Every row gives one point. Each copy is the shape, with its points in the same order, turned, moved and blurred by noise. Some copies are also mirrored. Which?
(in the rows, 128 means zero)

Shape (7 x 2)
[[178 113]
 [145 167]
 [124  98]
 [126 110]
 [ 60  81]
 [189 146]
 [178 171]]
Copy 1 (7 x 2)
[[113  79]
 [ 79 125]
 [157 115]
 [149 120]
 [198 173]
 [ 86  90]
 [ 62 108]]
Copy 1 is: mirrored
Copy 2 (7 x 2)
[[147  73]
 [183 123]
 [111 126]
 [119 118]
 [ 76 180]
 [175  72]
 [196  95]]
Copy 2 is: only turned
Copy 3 (7 x 2)
[[114  89]
 [176 101]
 [118 145]
 [126 139]
 [122 214]
 [140  68]
 [164  72]]
Copy 3 is: only turned

Shape (10 x 4)
[[129 154  50 115]
 [159 105 141 136]
 [109 164 137 135]
 [108 163 160 117]
 [122 132  64  85]
 [130  61 214 212]
 [162 182 102 123]
 [140 185 118  98]
 [188 113 121 113]
 [147 183 128 120]]
Copy 1 (10 x 4)
[[189 133 109 104]
 [ 97 153 161 114]
 [106 149  86 132]
 [ 81 138  86 125]
 [172  98 118  97]
 [ 26 186 194 199]
 [139 172  94  80]
 [121 145  78  80]
 [114 152 165  76]
 [116 166  85  89]]
Copy 1 is: only turned
Copy 2 (10 x 4)
[[123 137  57 194]
 [162 103 116 135]
 [104 148 113 127]
 [119 166 118 106]
 [151 136  42 169]
 [114  47 192  68]
 [143 159 124 183]
 [142 189 104 150]
 [196 113 124 155]
 [129 174 125 156]]
Copy 2 is: only turned
Copy 3 (10 x 4)
[[ 96  82  90 207]
 [112  87 116  98]
 [143 108 145 164]
 [142 110 167 150]
 [ 71  94 114 197]
 [151 150 104  21]
 [136  47 121 182]
 [133  62 154 189]
 [ 89  46 118 122]
 [146  72 143 168]]
Copy 3 is: mirrored
Copy 4 (10 x 4)
[[ 83  85  90 161]
 [152 122 153 121]
 [107 165 119 146]
 [125 180 109 134]
 [ 98  85  75 129]
 [150 178 249  80]
 [135 123 104 188]
 [132 142  81 168]
 [172  94 130 135]
 [135 147 103 176]]
Copy 4 is: only turned

Shape (10 x 6)
[[ 66  84  72 206 168 130]
 [ 92 120 136 211 160 131]
 [ 98  81 134 123 149 132]
 [169 105 153 109  55 115]
 [ 98 104 152 136 211  68]
 [177 123 179  86 124 142]
 [139 106 150 102  99 119]
 [136 156 112  93 138 119]
 [168 103 133  70 117 141]
 [183 101 157 121 208  73]]
Copy 1 (10 x 6)
[[ 87 141  80  51 191  44]
 [109 115 124  88 216  84]
 [102 177 122 115 145  92]
 [151 103 134 182  89 113]
 [124 201 184 104 196  52]
 [164 153 172 152 112 155]
 [128 142 144 149 109 110]
 [126 132 185  90 104 113]
 [149 160 144 130  77 134]
 [202 196 183 115 165  75]]
Copy 1 is: mirrored
Copy 2 (10 x 6)
[[185  98 203 181 204  90]
 [165 163 185 177 175 100]
 [179 122 147 126 149 155]
 [145 131 147 149  35 184]
 [219 146 130  86 168 100]
 [139 164  83 135  84 181]
 [143 128 138 130  84 167]
 [129 108 108 124 105 110]
 [141 109  92 137  80 183]
 [233 160  72 121 118 120]]
Copy 2 is: only turned
Copy 3 (10 x 6)
[[101 146  20 175 124 178]
 [ 52 159  61 157 156 144]
 [106  94 100 120 151 163]
 [118 114 142  91  96  61]
 [ 81  97  55  98 217 156]
 [111 112 183 102 167  96]
 [107 107 129  93 127  99]
 [142 158 129  87 162 135]
 [150  97 165  99 139 107]
 [122  98  89 109 238  96]]
Copy 3 is: only turned

Shape (14 x 9)
[[158 147 131 146 142  92 122 105 162]
 [170  80  90 118 101 168 118 163 161]
 [ 30 143  82 159 126 104 124 164 141]
 [ 95 118 137 113 110 104 120 145  94]
 [141  91 152 120 118 100 125  41  30]
 [ 84 136  81 157 113 103 129  96 115]
 [166  95 123 156 108 117 146 119 110]
 [160 115  99 109 102 104 170 156 155]
 [161 135  93 166 109 179 131 159  36]
 [155 140  83 147 170 133 139 134  82]
 [159 155 100 158 110 218 142 153  85]
 [124  92  96 128 135 127 159 122 113]
 [155 134 146  75 134  97 160 132 165]
 [156 109 246 162 109 141 145 115 171]]
Copy 1 (14 x 9)
[[159 128 113 113 130 150  80  98 131]
 [151  98 155 101 147 119 161 187 160]
 [ 58 116 134 139  44 165 126 118 144]
 [ 90 122 161 104 108 111 137  89 104]
 [124  92  96  65 146  46 133  35  67]
 [ 93 105 100 100  70 117 100 105 134]
 [149  82 134 110 138  92 107 120 109]
 [143 121 178 119 122 105 106 134 174]
 [ 71 102 104 140 165  59 123 173  72]
 [104 115  86 148 158  88 114 121 130]
 [103 140 108 139 145  74 132 210  84]
 [125  91 129 126 112  86 143 114 142]
 [169 168 171 111 140 119 120  89 158]
 [234 137 165 110 112 157 127 113  47]]
Copy 1 is: only turned
Copy 2 (14 x 9)
[[154  91 167  99 161 142 174 103 135]
 [132  76 124  81  90 155  93 158 145]
 [ 84  53 115 135 178  51 151 165 127]
 [123 108 161 145 143  73 101 130 111]
 [176 194 148 151 185 121  77  83 104]
 [130 122 104 128 191  85 145 146 121]
 [158 112 127 104 144 148  99 107  92]
 [143  89 140  67 103 107 129 136  94]
 [110 119 108 168 138 179  87 166  54]
 [ 96 128 148 109 179 163 123 144  84]
 [ 85 116 102 159 108 190 114 148  86]
 [114 126 124  87 149 111  97 124 106]
 [130 117 192  73  99 104 150  99 127]
 [158  72 154 137  95 144 129   7 151]]
Copy 2 is: only turned

Shape (17 x 12)
[[ 88 125  82  70 144  91 136 136 142 149  60 191]
 [ 79 130 194 108 107 126  57 172 167 126 149 116]
 [119  63 165 154  82 120  77 166 156  99 146 110]
 [164 156 115 177 105 178  85  88  84 170 176 138]
 [165 116 108 112 150 158 132  75  52 146 120  97]
 [174 150  78 186 143 155  79 133  67 165 132  94]
 [149 150 108 155 151 109 168 159 100 158  58 128]
 [ 85 110 150 102 130  59 107 174 107 117 142 163]
 [200 141  97 121 135 139 106 147 113 193 164 100]
 [ 61  74 180 111 153  88  83 179 146 123 128 135]
 [ 81 144 138  63 182 128 147 170  94 123  87 186]
 [114 116 154 124 133 107  92 179 167  54 166 133]
 [124  69 168 167 154 140  61 150 185 100 151 103]
 [160 171 108 166 141 126 132  80 101 152 139  61]
 [158  90 149 149  84 150 109 173 147 107  87  81]
 [150 147 152  84 166  68 114 142 107 135  48 189]
 [174 140 127 161 152 139 172 107  92 182 137 135]]
Copy 1 (17 x 12)
[[130 146 155 102 130  41 138 148 146 174 139 141]
 [101  28 119  85 160 118  88 178 113  70 147 138]
 [161  34  99 136 155 150 129 209 109  82 138 155]
 [111  45 145 159 149 215 107 111  89 191 109  96]
 [101 128  99 158 151 165 150 100  71 171  66 129]
 [120  88 133 189 174 186 133 131 106 161  79  44]
 [135 157 155 132 149 140 142 154 176 150  61 103]
 [122 122 142 106 122 101  92 219  89 113 142 139]
 [135  84 163 119 148 178 172 114  77 132  94  60]
 [102  87 128 102 180  89 113 228 103  80 146 162]
 [112 177 131  65 172  82  81 150 120 150 117 142]
 [157  94 120 125 154 142  88 176 106  53 182 146]
 [138  41 129 157 215 152 135 176 107  63 151 164]
 [ 75 108 135 182 122 198 151 101 125 126  88  98]
 [176  56  83 132 157 152 149 162 154  87  84 135]
 [142 145 187 116 132  59  87 145 120 133  63 149]
 [112 127 173 130 148 208 151 127 120 172  76 126]]
Copy 1 is: only turned
Copy 2 (17 x 12)
[[163 179 151 140 102  86  74  68 161 185 126 174]
 [123 152 171 123 140 112 110 220 115 150 137 113]
 [105 111 147 172 130 122 168 201 105 165 105 143]
 [170 126  28 178 109 174 125 160 141 152 162  84]
 [155 110  43 149  89 107 114  72  77 142 165 102]
 [136 115   7 192 104  92 111 148 143 131 173 114]
 [142  95  92 154  94  82  67  85 166 125 168 185]
 [151 170 180 151 111  99 139 146 128 173 196 169]
 [156 130  35 110  69  88 150 153 158 118 157 110]
 [118 137 207 137 136  66 124 167 120 207 151 134]
 [130 169 144  93 147  87  70  63 125 196 187 161]
 [122 154 158 132 183  99 179 168 131 136 131 152]
 [134  94 137 145 174  82 169 197 120 172  99 115]
 [169  88  69 173 109 112 119 114 127  74 168  95]
 [ 92  89 104 146 121 114 124 163 107 126 101 175]
 [220 153 134 115 122  70  70 106 115 174 173 212]
 [166  73  56 128  90 125 113  97 154 137 190 129]]
Copy 2 is: mirrored
Copy 3 (17 x 12)
[[176 124 137  35  91 119  94  94 138 102  50 117]
 [ 98 125 159 118 102 109  55 127 190 164 150 184]
 [137 135 121 164  74 125  81 157 150 147 183 172]
 [100 158 103 173 161 220 102 140 129 178  99  86]
 [ 82 127 114 140 100 185 124 131  71 133  95  41]
 [123 147 103 179 159 162 100 154 129 163 104  36]
 [139 118 146 142 130 107 157 101 142  94  62  72]
 [173 102 185 120  84 112  75 118 120 162 120 155]
 [119 153 147 125 163 184 125 130 127 143 160  38]
 [136  60 162 109  75 100  47 125 151 140 146 174]
 [119  82 185  67  92 112  96 147 128 108  39 124]
 [137 148 156 140 112  97  56 176 118 117 154 183]
 [113  95 111 169 117 121  42 153 151 109 186 155]
 [ 86 135  96 169 166 145 134 102  94 141 113  70]
 [116 146 105 157  71 112 129 155 173 105 163 117]
 [144 131 210 110  82 133  80  76 135  72  53  97]
 [126  98 137 146 161 198 166 120 112 118  95  82]]
Copy 3 is: only turned

Shape (16 x 12)
[[ 76 129 149 144 163 187 186 206 134  93 174  98]
 [133 136 159 192 170 100 118 130  91 116 138  75]
 [108  79 139 129 147 171 198 102 154 162 140 131]
 [132 108 103 120 105 126 203  99 167 118  74 151]
 [159  95  92 104 139 180 154 101 172 145 134 176]
 [125 120 169 180 224 117 103 195 110  89 104  85]
 [118  59 179 188 148 150 119 181 112 158 117 165]
 [111  45 171 158 202  84 120 182  77 131 159 158]
 [132 119  99 116 100 123 130 119 191 172  98 114]
 [130 123 169 207 179 152 147 164  90  79 161 106]
 [134 133 206 136 157 124 102 156  73  88 120  96]
 [ 91  71 106 114 148 168 146  93 128 166  94 154]
 [125 113  66 120 107 148 158 131 117 164 106 148]
 [184 147 162 128 156  87 145 127 103 157 103 100]
 [135 107 161 147 135  92 114 115 116  94 146 104]
 [ 82 118 182 170 191 113 121 142 106 143 149 197]]
Copy 1 (16 x 12)
[[ 80  98 171 129 180 149 104  84 122 217 147 199]
 [154 118 149 136 147  73 180 151  90 202 139 142]
 [166 107 188  80 120 150 120  82 162 152 112 153]
 [124 141 129  57  81 151 155  86 171 104 170 129]
 [145 130 177 109 136 133  93  88 191  83 148 109]
 [115 129 122 163 160  36 151 135 123 249 164 137]
 [203 107 127 112 145 100  74 153 162 194 170 170]
 [207 118 144 167 124 131  99 148 117 244 187 126]
 [129 130 116 129 113 135 146 125 174  94  98 142]
 [137  91 175 124 184  89 150 141 109 218 183 172]
 [112 159 140 115 167  89 140 195 118 225 150 134]
 [164 111 147  78 104 122  84  98 154 126 112 109]
 [151 117 111  94 145 158 119  83 123  95 129 121]
 [170 181 129 107 163 109 200 156 138 170 132 119]
 [135 117 157 132 113 116 169 178 113 177 153 123]
 [192 163 178 141  98  94  87 139  95 196 165 176]]
Copy 1 is: only turned
Copy 2 (16 x 12)
[[120 114 164 111 103  99 129 138 245 125 157 209]
 [ 86  87 172 106 105 102  78 103 121 175 172 147]
 [178 134 169 101 124 103 165 130 158 125  89 141]
 [112 148 159 132 131 108 166 158 125  62  95  97]
 [175 175 145 147 144 152 126 140 161 108  81 101]
 [ 85 147 193 128  93  59  59 113 162 172 213 161]
 [173 125 169 188 146  61 124  91 136 150 170 176]
 [139 163 168 136 163  66  75  93 108 168 164 234]
 [108 162 122 142 127 134 184 122 136 140 122  77]
 [116  75 188 125 117  85  57 122 178 145 171 180]
 [120 112 182 115 104 125  85 126 121 139 237 170]
 [176 170 155 151  88 110 155 144 112 132  88 141]
 [112 151 155 178 109 153 160 122 130 114  84 138]
 [ 93 138 197  99 127 141 115  73  99 128 172 111]
 [106 110 142 103 145 119  96 143 106 151 174 145]
 [168 136 116 130 110  68  75  70 121 119 154 194]]
Copy 2 is: only turned

Shape (18 x 12)
[[161 146 113  52 116 138  90 132 177 169 140 122]
 [170 113 141 156 144 160 133  89 146 150 119 138]
 [177 135  65  79  99 130  93 122 163 125  86 140]
 [117 125 130 121 141 109 141 105 161 156  84 137]
 [124 115 120  82 108 104 125  74 153 134 209  84]
 [ 76 110 157 107  58 117 133  84 140 107 218 135]
 [139 134 119  65  96 186 116 115 144 110  95  82]
 [114 145 116 127  93 132 119  60 162 137 194 113]
 [137  84 101  51  61 131  65  93 157 130  99  85]
 [132 176 123 106  91 140 102 141 167 151 105  71]
 [161 117 158 167 181 122 146 122 151 115 118 119]
 [ 58 142 106  94 114 112 165  45 159 130 240  97]
 [168  91 149 108 139 134 160 124 116 125 102 152]
 [147  82 130 186 169 137 164 156 146 118 129 124]
 [105 143 144 106 140 118  88  78 141 114 176 113]
 [157 104 134 165 155 140 135 136  97 175  99 120]
 [164 117 174 169 133 109 185 104 145 129 128 102]
 [140  66 174 164 165 156 167 119 176 139 132 133]]
Copy 1 (18 x 12)
[[100 174 119 126 112 207 165 202 164 145 121 174]
 [134 129 145 168 151 154 164 132 116 153  92 133]
 [117 198  94 165 120 147 174 223 157 121 105 145]
 [117 136 134 141 112 152 171 168 147 170 110  81]
 [157 141  89  76 170 209 118 183 127 166 147 145]
 [161 168  69  89 126 214  77 137  77 170 152 110]
 [138 156 103 123  92 166 200 219  81 140 111 166]
 [129 142  78 101 168 212 110 164 100 145 106 122]
 [147 159  50 153  98 171 159 249 131 183 130 167]
 [113 117  93 125  81 200 181 204 130 102 113 134]
 [160 109 149 130 134 132 177 111 148 136 107 117]
 [144 149  96  25 185 225  88 177  88 168 124  92]
 [151 162 158 159 123 124 174 146 121 163 150 130]
 [183 110 179 143 121 117 133 127 141 119 105 112]
 [118 137  74  71 139 169 135 143 122 166 112 147]
 [118  85 165 174 125 116 150 150 126 138 135 128]
 [177 105 138 144 150 164 178 116 121 133 143  92]
 [189 113 182 151 120 160 147 110 126 177  96 118]]
Copy 1 is: mirrored
Copy 2 (18 x 12)
[[117 146  99 108 164  70  77 113 145  85 117  85]
 [124 111 111  94 116 105 149 114 148  88 154 164]
 [122  95 123 153 132  52  98 106 116  60 113  83]
 [ 96  91  72 141 129 103 124 118 145 132 171 126]
 [145 193 101 104 167 118 116  65  81 119 156 105]
 [108 196 122  96 139 131 134  80  46 187 132 109]
 [101 139 148 148 154  99 149 135 143  84 137  64]
 [127 187  83  98 131 107 147  92  69 111 131 124]
 [115 176 144 172 114  41 111  87 134 106 139  46]
 [131 140  87 159 177  79 142 141 143 105  99  90]
 [132  98 114 141 158 124 141 121 156 117 180 196]
 [116 207  61  94 163 174 131  79  24 126 170  94]
 [115  70 148 111 131 119 132 101 153 129 162 131]
 [163  82 125 130 130 135 129 150 120 132 194 195]
 [ 91 189 106 124 141 138 113  87 107 107 134 145]
 [166  93 108 125  97 136 138 126 184 124 147 151]
 [150  94  99 121 168 119 187  92 138 156 174 170]
 [136 109 120  89 146 105 147 143 144 147 220 177]]
Copy 2 is: only turned

Shape (15 x 12)
[[131 101 112  75 182  81 101 110 119 179  95  41]
 [ 86  91 142 164  82  97 134  76 192 105 185 144]
 [104 105 105 165 187 181 113 163 189 161  89  88]
 [164 143 134  79 131 177 172 168  65 134  89 147]
 [102 116 154 150  76 111  82 103 130 175 131 139]
 [150 190 166 146  83 155 124  69 144  83 143 135]
 [178 176 161 126 128  87 139 140 105 139 175 181]
 [108 145 121 119 163 152 164 154 112 172 102  88]
 [ 80  84 212 159 124  85  75  90 138 109 146 103]
 [107 125 134 133 138 134  89  87 101 157 180  92]
 [134 105 128 164 183 170 174 120 107 182  89 104]
 [140  62 130 165 110  98  72 111 117 130 144  77]
 [150  93 174 125 117 103  91  70 142 152 140 142]
 [ 84 105 120 198 109  62  75  64 153 102 120 136]
 [157 160 139  70 159 206 139 128  48 132 148 206]]
Copy 1 (15 x 12)
[[134  54  63 112  92 123 122  44 186 120 137 133]
 [ 91 203 124  93  72 201 114 131  98 128 143  75]
 [109  70 139 105  74 175 178 155 183 111  71 161]
 [132 114 162 130 147  57 146 126 125 119 164 215]
 [148 162 140  57 113 186 113  90 136 158 144 136]
 [173 223  94 114 122 144 153 137  77 111 120 150]
 [138 182 138 137 184 101 161 106 118 181 152 108]
 [126  67 139 138  99 128 163 100 127 137 126 182]
 [120 154 104  78 145 235 120  86 132  83 161  96]
 [ 96 152  79  97 123 177 138  67 131 150 125 164]
 [107  58 114  91 100 138 190 147 123 144 155 183]
 [ 94 118  81  42 138 168  92 101 139 118 112 115]
 [133 172  87  75 125 163 125 116 161 139 178 113]
 [126 172 116  23  89 186 153  83 111 103 117  62]
 [ 98 193 148 129 162  66 190 107 145 139 179 239]]
Copy 1 is: mirrored
Copy 2 (15 x 12)
[[106 112  83 177 147 152 128 130  72  68 145 213]
 [134 136 154 189  86 142 143 230 149 126  75  82]
 [146  76 147 177 156 160 144  82  66 165 127 119]
 [ 94 102  96  25 125 114 174 107 119 120 160 131]
 [131 156 162 140 142  85 123 207 103 129 119 139]
 [108 179 142  93 158 182 150 210 166 140 136  81]
 [ 71 187 151 103  97 110 153 140 193 126 151 141]
 [117  71 110 111 144 141 114 109 119 131 151 151]
 [130 154 196 176 121 144 110 210  95  52 126 105]
 [109 132 168 134 160 142 120 174 131  93  82 174]
 [ 65  75 117 120 152 133  98  97  85 136 119 114]
 [136 176 146 150 115 143 114 163  62  86  78 147]
 [ 85 174 139 163 146 109 157 192 108  85 113 119]
 [105 166 178 190  87 165 117 242  75 143 117 129]
 [ 48 104 162  13 150 114 219 129 157 119 131 146]]
Copy 2 is: only turned
Copy 3 (15 x 12)
[[145 163  66 129 123 122 168 219 182 121  69 105]
 [136 123 125  73 180 117 124  67 142  75 180  46]
 [119 171  60 128  79 198 114 151  76 107 101  50]
 [163 186 149 146  57 126 143 118  90 133 107 192]
 [141 161  90 147 137 104 143  65 157 132 133  62]
 [150 145 116  71 135  42 122  59  61 129 122 100]
 [140 165 147 135 166  96 201 105  74 155 156 140]
 [160 201  89 121 106 170 132 144 107 130  85 132]
 [200 118 115 123 153  86 129 122 147 130 154   7]
 [138 198  98 142 165  89 109 139 132 121 128  78]
 [175 179  99 165 114 176 134 131  83  82  67 109]
 [154 122  56 166 135  92 124 147 149  88 169  68]
 [141 136 123 148 144  69 171 106 140  98 115  55]
 [136  68  81 125 192 114 109  84 149 127 135  43]
 [112 209 208 174  97  91 115 113  69 144 104 167]]
Copy 3 is: only turned
Copy 4 (15 x 12)
[[ 95  78 156 121 193  88 197 149  67  93  72 134]
 [132 148  74 186 138 153 129  68  84 138 166  53]
 [ 73  93 192 164 110  71 174 116 114 191 139 170]
 [159 125 151  90 107  77  95 187 178 104  98 162]
 [121 105 115 219 132 165 126 128 115 100 116 127]
 [104 148 108 124  80 179 116  84 169 103 113  76]
 [203 139 115 116 139 184 139 115 168 125  88 137]
 [100 144 155 132 139  73 143 153 138 158  81 164]
 [115 123 111 204 170 146 209 131 139 101 153  55]
 [108 115 107 169 121 150 178 157  95 138  67  92]
 [ 91  98 178 133 161  91 113 163 154 187  96 128]
 [102  57  75 164 151 139 182 144  93 131 139 103]
 [146  77 129 178 150 161 141 111 119  99 107  71]
 [ 75 121 120 179 161 205 157 115  77 122 188  79]
 [202 147 184 100  56 142 104 198 161 124  63 113]]
Copy 4 is: mirrored

Shape (17 x 12)
[[172  67 131 109 152 139 130 159 150 135 138 112]
 [158 205 136 127 123 138 132 154 147 152  95  83]
 [157 136  76 127 194  92  96 107 103 113 139 139]
 [131 148 129 109 161 161 133  61 117 112 130 179]
 [ 75 129 175 157 121 153  92 166 154 123 152 172]
 [109 116 136 172  86  91 154 114 131 102 142 144]
 [160  67 151 180 100  76  33  99 149 146 120 201]
 [121 143 123 144 139  45  68 124 191 124 114 105]
 [ 67  98 102 130 122 179 102 162 143 125 102 151]
 [ 51  85 102 147 113 159  83 135 169 113  86 146]
 [145 186  88 123 128 142 112 163 115  72 143 135]
 [117 133 156 164 194 107 171 152 162 192 111 178]
 [ 58 121  90 116  81 130 148 123 158 180 126 119]
 [ 91 133 136 114  90 133 101  66 121  57 109 155]
 [ 80  86 109  77  74  40 101 131 146 119 132  87]
 [ 98  65 180 159 204 147 157  44  90 135 174 133]
 [159 113 152 155 202  99 130 214  52 144 137 169]]
Copy 1 (17 x 12)
[[ 96 117 104 135 110 123 124 166 147 129 116  97]
 [133 130 110 131 109  80  81  50 124 118 153 134]
 [146 109 184 152 140 125 106 179 107 112 145 177]
 [172 114 153 124 135 118 188 137  77 154 156 137]
 [106 163 157  92 137 113 169  92 117 160  45 146]
 [139 201 150 128 179 140 164 100 171 112 118 137]
 [149 210 111 109  84 131 183 203 166 112  79 206]
 [152 219 120 121 153 101  66 135 151 142 104 163]
 [ 87 161 153 115 111 168 130  93  79 171  82 132]
 [ 88 206 134 114 126 182 120 110  80 186  86 145]
 [139 105 165 177 146 126 103  79 110 120 108 155]
 [ 87 198 161 103 120  54 158 140 101  88 133  94]
 [119 187 124  72 143 176 111  72  89 108 109  98]
 [176 169 162 132 159 175 166  90 132 196 133 172]
 [167 202 149  87 149 197  56 119 191 149 107 111]
 [ 80 119 161  62 190 131 205 189 134 150 173 141]
 [ 67 114 211 136  83  62 131 152 180 106 117 133]]
Copy 1 is: mirrored
Copy 2 (17 x 12)
[[118 109 144 159 111 102 179 186 133 102 137  89]
 [126  95  77 163 189 120 117 147 160 113 147 146]
 [177 179 135 102 163 117 143 171  94 109 116 110]
 [138 136 119  69 113 123 137 135 131  85  54 146]
 [ 79 154 119 136  87 136 176 110 141 144 150 196]
 [181 127 114 120  86 195 146 104 125 120 144 140]
 [142 146  45  66  73 117 227 123  82 149 183 101]
 [138 178  55 114 137 150 131 157 160 133 200 105]
 [116 144 130 167  63 106 126 163 135 159 117 165]
 [132 166 106 149  30 116 125 148 143 176 132 143]
 [132 148 125 155 156 110 100 127  97  78 137 168]
 [134 117 106 107 139 170 204 217 167 145 129 191]
 [152  87 142 115  69 153  86 148 165 183 151 150]
 [129 178  87 100  67 155 100  86 130 111  88 117]
 [127 150 121 129  78 188  75 144 118 157 199  57]
 [160 155 192  73 103 149 229 128 172 147  46 101]
 [115 142 151 170 189 163 230 182  55 135 131 159]]
Copy 2 is: mirrored
Copy 3 (17 x 12)
[[128 147 101 118  76 152  98 151 108 104 140 171]
 [ 83  88 145 127 145  95 173 190 106 129 154 143]
 [ 96 168 124 132 144 109 114  63 102 137 185 149]
 [ 83 154 144 148 156  98 105  99 201 100 152 166]
 [ 98 164 128 125 162 167  95 181 175 161  87 112]
 [151 151 135 166 167 107 112 124 127 121  64 126]
 [195 236  73 121 206 105  72 161 137 141 145 136]
 [139 150 162 133 212 139  99 150  58 143 166 143]
 [127 114 136  99 122 156  67 142 170 140 125  87]
 [148 121 157 107 152 151  42 149 163 132 129  70]
 [ 53  86  93 150 154 109 114 111 121 156 131 129]
 [135 189 191 148  96 117 132 163 154 196 134 166]
 [178  97 171 157 143 164 138 144 164 116 126  89]
 [113 119 135 116 219 103  75 101 177  85  95 136]
 [195 103 134 116 200 192 125 104  81 102 109 130]
 [ 95 249 189 127 106 131 117  86 171  57  97 148]
 [ 90 199  94  82  79 113 156 101 114 213 107 155]]
Copy 3 is: mirrored
Copy 4 (17 x 12)
[[ 82 132 166 136 135 115 113  85 154 190 126 131]
 [ 81 135 167 105  88 207  86 174 114 144 128 141]
 [ 89 184 107 124 122 130 190 141 128 132 124 120]
 [166 151  74 103 118 141 124 144 146 152  87 115]
 [148  53 141 142 128 122 111 154 155 113 106 180]
 [133  83 135 115 198 167 141 124  96 130 112 130]
 [126  50 151  57 111  95 211  76 135 103 111 104]
 [ 42 102 136  82 128 132 158 128  78 102 111 177]
 [146 114 126 136 133 147 102  97 183 109 151 198]
 [146 102 119 105 133 136 111  71 152  90 137 213]
 [103 151 130 170 116 205 145 153 148 117  86 144]
 [119 105 150  68 159 117 145 197 162 197 156 164]
 [130  82  97 121 143 188 101 108 106 147 197 182]
 [150 121  74 108 148 159 101  94 115  74  76 123]
 [ 38  74  88 135 172 145 114  75  81  92 161 133]
 [199 160 117 126 181  39 118 145  94 174 128 102]
 [ 96 140 189 147 171 109 171 194 207 140 149  92]]
Copy 4 is: mirrored
